Every row gives one point. Before rounding, the points of a table are all equally far from one centre. They may lie mostly on one side of it. Where is the centre, to within rounding?

Points (7 x 2):
[[18 43]
 [36 43]
 [54 19]
 [ 1 30]
 [30 44]
 [35 43]
 [21 44]]
Centre: [26 16]

Points:
[[ 21 -32   3  29 -19  24  30 -26]
 [-23 -15  11  -1 -60  19  20  36]
 [  6  34 -11  18 -34  26 -14  31]
 [ 14  37  21  40 -33   8  17   2]
 [ 22 -15  -9  57  -8  20  -4  15]
 [-33 -11  41  24 -21 -13   8   8]
 [  2  21   4 -12 -24  17  56  11]
 [ 13  23  -5  47 -41   2  14   1]
 [ -9  39  31   6 -18   9  29 -10]
 [ 12   4  11  -7  19 -16   6   0]
 [  1  13  20 -10 -15 -10 -14 -17]]
Centre: [  0  -4  10  12 -17  19  11  12]

Points (16 x 12):
[[-10  -6  36   7 -19 -11 -25   9  -2  -5   3 -28]
 [ 14 -36  26  -4 -30   9 -14  -7   7  35  18 -25]
 [  7 -37   8  33  20 -17  -2 -16   8 -17  10  -6]
 [-18 -40  30  33   6 -28 -27 -15   2   8  -7 -20]
 [ 12 -21  56   1  -6   3 -35   5  11  17  -1 -21]
 [ -8   4  11  19   0   8 -22  -4  -2  -1  -7  -9]
 [ -1 -58  25  34 -10  20 -13  -3   5  -1   7   5]
 [ 14 -42  52  26  -1  -3 -35 -34  -4   3  19   9]
 [ 14 -28  48   1  -4  -6 -25   8  32  18  19 -31]
 [  1 -30  18  37  15 -17 -39 -21 -16  22  19   3]
 [ -3 -28  44   2  22 -11 -28 -26  20  15  21 -24]
 [ 30 -20  24  12 -28  -2 -46 -10  11  16  27 -27]
 [ 11   3  48  19   3 -20 -20 -16  13  17  25 -25]
 [-22 -13  32  22 -29   7 -30  -9  12  -9  17  11]
 [-12 -28  47   8   8  -6  -9 -27   4  13  39 -17]
 [  0 -52  23  28 -13 -15 -60  -4   9   4  21   1]]
Centre: [  7 -28  24  16  -8  -9 -20  -8  11   8  15  -4]

Points:
[[ 38  -9 -30  26   7  22  15  10 -18 -13   5 -14  17  19 -11 -44  16 -36
  -19 -10  12 -15  12  26]
 [ 35 -27   1 -12  15  41  -2  -2 -22  28  18   0 -10  -3 -34 -16 -16  -5
  -47  -9   7 -31   6   5]
 [ 30 -20 -25 -14 -22 -10  17 -10 -31 -24   3   5 -24 -14   3 -32 -14 -15
    2  14  18  -3  13 -14]
 [ 35   2 -15   2 -12 -19  28  21 -33  19   5  17   3   8   8 -10  20  -9
  -13 -36  20 -12  21  21]
 [ 32  -2 -47  -1 -24   6  -2  -2 -48   3   3   3   4  -2  -8 -18   2 -28
   -7  23  -8 -29 -16  -3]
 [ 25   8 -37  19 -39  21  29 -10 -29  17   7 -13 -13   4  -5 -28 -17 -12
  -24 -10   6 -30  -6  20]
 [ 33 -30 -26 -25 -31  31   6  -2 -18 -37  17 -32 -12  -8  14 -16  11   1
  -34   8  32 -16   9 -26]
 [ 19   3 -43   9   5  16   3  -1 -27  36  19  -5  12  -3  -6  15  -4 -18
  -44  28  46 -36   5  19]
 [ 32 -14  -6  14 -11  25  20  11 -45  11  31 -24  -9  19  15  -2   4 -16
   12  -1 -24   9  12   5]
 [  3   6 -29 -22  12  16  15  -3 -45  31  10  -6  -9   2 -11 -19 -26   2
   -9   5  14  -8  29 -35]
 [ 47  -9 -36 -17 -11  18  18  -5 -21   4  17 -11  10  18  14 -36 -36  -7
  -22   6  25 -14  -8  17]
 [  8  -5 -26  -6 -41  14 -21 -14 -30  -3   0 -11   4   7 -10 -31 -22  -9
    1  -1  17 -41   7  -2]
 [ 15  -8 -37   0   1  -6  32 -18 -54  13  22  -9 -23  -1 -15 -25 -11  -3
   15  -6  26 -37   9  -1]
 [ 26  15 -44   0 -14  10  10 -15 -31  -1  20  -7 -22  25 -11 -28  29 -18
   24  27   2   5  -3  11]
 [ 40   8 -55   6 -26  17   0  19   6  29  20 -23 -12   4   4 -28   5 -23
  -35   6  -4 -13   5  -5]
 [ -1   9 -10 -24  -3  26  40   8 -35  36   9 -38  -9   4  -4 -29  11 -23
    9  -6  43  -4  17  -7]
 [  5 -33 -15  32 -25   1  19 -10 -34 -16  -6 -13   6  -1   2 -37  24  -9
   -5  -3  19  -3  -5   0]
 [ 31   1 -38  -8 -34  -9   2  -8 -23  -4  15 -20 -32  17  28 -23  20   4
    8   4  -1   8  -1 -23]
 [ 36 -17 -35   1  -5   4  11  26 -12 -10  -4 -16 -39  -3  11 -18 -24 -29
  -27  13  31 -33  32   5]
 [ 39  -8 -16  -7 -22   5   6  -3 -37  -9  17   0 -12   5  22 -44  -6 -11
  -39  -2  39 -27  11  27]
 [  2  -5 -29 -23  10   1  18 -18 -13  38 -12  -2 -10  19   4 -42   0 -22
    1   4  18   7  26   3]
 [ 18  -1 -51  12 -46   8  -3  -5 -26 -14  11  -5   5   0 -10 -35  13  -7
  -32   9  29 -19  21   9]
 [ 18  -8 -45  -2 -16   5   2  -8 -26 -15  -4 -14  16   0   1   4   9 -21
   -9  26  -1 -36  43  -7]
 [  9   4 -33 -11 -21  -1  22 -19 -24  15   0 -13  -4  33  27  -1   0 -16
  -23   6  49 -60  -6 -10]
 [ 32   0 -59  12   0   4  -3  23 -17   6  20  -7   6  10   8 -42  -3  17
  -31  11   8 -10   2   9]
 [ 29  15 -22   2 -23 -17  17  21 -12  21 -23 -25  -7   7 -32 -28  -3 -17
  -15   4  42  -2  -3   7]
 [ 22 -37 -13 -14  -8  -3  24   2   6 -26  -6 -32 -13  -8  17  -1 -15  -8
  -29  13  -4   0 -10 -11]]
Centre: [ 16  -7 -18  -5   1  13   5   2 -16   4  12 -15 -14  14  -4   0  12 -10
 -17  -1  23 -13   1  -2]

Points (29 x 24):
[[ 25  11   6   6   5  50 -39  10 -57  17  39 -16 -19   6   8 -13  43 -51
  -27   3  37  41   6 -29]
 [ 21  27  46  14  13  31 -35 -14 -33  21  24  -7 -18   2  23 -33  50 -21
   -8   5  18  39 -26  14]
 [ 50  49  16   6  38  30 -32 -29 -29  22  42 -29   6   0   8  -5  15 -23
  -19  16  -8  42  10   6]
 [  5  27  14 -19  29  28 -44 -21 -32  36  42   2 -23 -20  -9   6   4 -31
    7  27  28  38  25 -19]
 [  5   7  35  39  18  26 -29  -2 -23   1  47 -16   8 -17  22 -16  22 -30
  -12   6  25  48 -44 -24]
 [ 10  41  16 -26  16  43 -41 -19 -32  22  27  -7 -28  12 -28  10   7 -54
  -24   4  16  39  -3   2]
 [ 14  40  21  -2  26  15 -54 -40  -9 -15  23 -20   2  11  19 -24  40 -30
  -18   8  -9  38   4  -7]
 [ 15  16  35  -5  46  47 -29  17 -22  20  12  -6  -7  -2  16 -20  36 -13
   -7  15  32  38   2  13]
 [ 19  43 -29   3  33  25 -41  -9 -33  19  48   5  -9  18 -35 -15  42 -32
   -8  27  -5  16  -4  24]
 [ 29   9  37   5  20  10 -29 -14 -34  28  34  12  41  13  30  -5  14 -45
   -9  33 -18  29   0  25]
 [ -4  24  -1 -31  26   0 -27 -24 -37  17  27 -16  -7 -19   8  26  29   0
  -28  33  22  40  18  16]
 [ -1  40  23   5  36  16 -17  14 -19  44  20   1   2  13  -2   8  52  -8
  -27  18 -13  35  -2  14]
 [ 22  11  24   0  11  48 -41 -17 -50  26  -3  20 -13 -20   7 -13  12 -47
  -17  26  -5  42 -17 -10]
 [ 10  41   1  15  27  44 -40  -6 -16  36  27 -29 -16  28   9  13  29   5
  -44  24  16  19   4  -3]
 [ -3  39  32  -4   3  42 -36 -39  -2  14  27 -35  -6  12 -17  -8  20 -49
  -15  11   2  16   2  18]
 [ 27  32  -5   2  38  41 -38   1  -8  14  21  15  -6  27   4 -22  32 -37
  -38  12  25  30  11  10]
 [ 20  36   8 -19  26  11 -33   0 -50  25   9 -10   2  -5  18   0  59 -21
  -30 -13  23  45 -23  -5]
 [ 12  34   8 -30  15  41 -33  -7 -40  32  48  14 -21 -12  13 -23  52 -37
  -11  20  19  27 -15  15]
 [ -3  -8 -10  19  20  42 -45  10 -30  35  10 -19  -9 -24   5  11  39 -29
  -25  11 -16  26   6  10]
 [ 18  41  29  -7  30  27 -37 -17 -39  34   9 -20 -11   8   6  -6  29 -49
  -12  33  29  43   2 -12]
 [  9  15   4  -2  16  22 -18 -22 -17  28  10 -16 -11  33   6 -23  54 -14
  -13  29  -6  55 -25  24]
 [-10  33   8  -7  -5  24 -28 -10 -27  43  36  -8 -14 -15  -2 -16  30 -16
   -8 -15   5  60   8  28]
 [  5  32  23  -8  -9  35 -40 -22 -13  42  12 -20   6 -21  14 -29  21 -28
  -25  10   6  40   0   4]
 [ -4  46 -24 -18   0  55 -54  -4 -13  29  24  -6   0  -6 -11 -11  -2 -46
  -11  -2  20  23 -13 -20]
 [ 10  25  13 -12  17  42 -13 -24 -25  54  55   7 -14 -16  44 -15  30 -36
  -19  11  15  30   3   4]
 [ 11  33  19 -14 -14  42 -33  -7 -38  38   0  -1  28   9   0 -12  20 -35
  -40  21   7  47 -13   3]
 [ -8  12  18  -3  30  40 -35 -16 -14  14  22  -7 -35  11  29  10  32 -34
  -43  -7  -2  30 -33  16]
 [  5   5  36 -12   7  47 -26 -10 -39  36  36   4   1 -15  21 -20  43 -11
   -7  47  14  44  -6  -1]
 [ 19  17 -14 -30  11  32 -39   6 -35  32  23   3   7  34  30  13  27 -23
  -35  11  49  33   5  10]]
Centre: [  3  13   0   1   6  18  -9  -7 -42   3  30  -4   0  14   9  -4   8 -16
  -2   4   3   7  -6  -9]
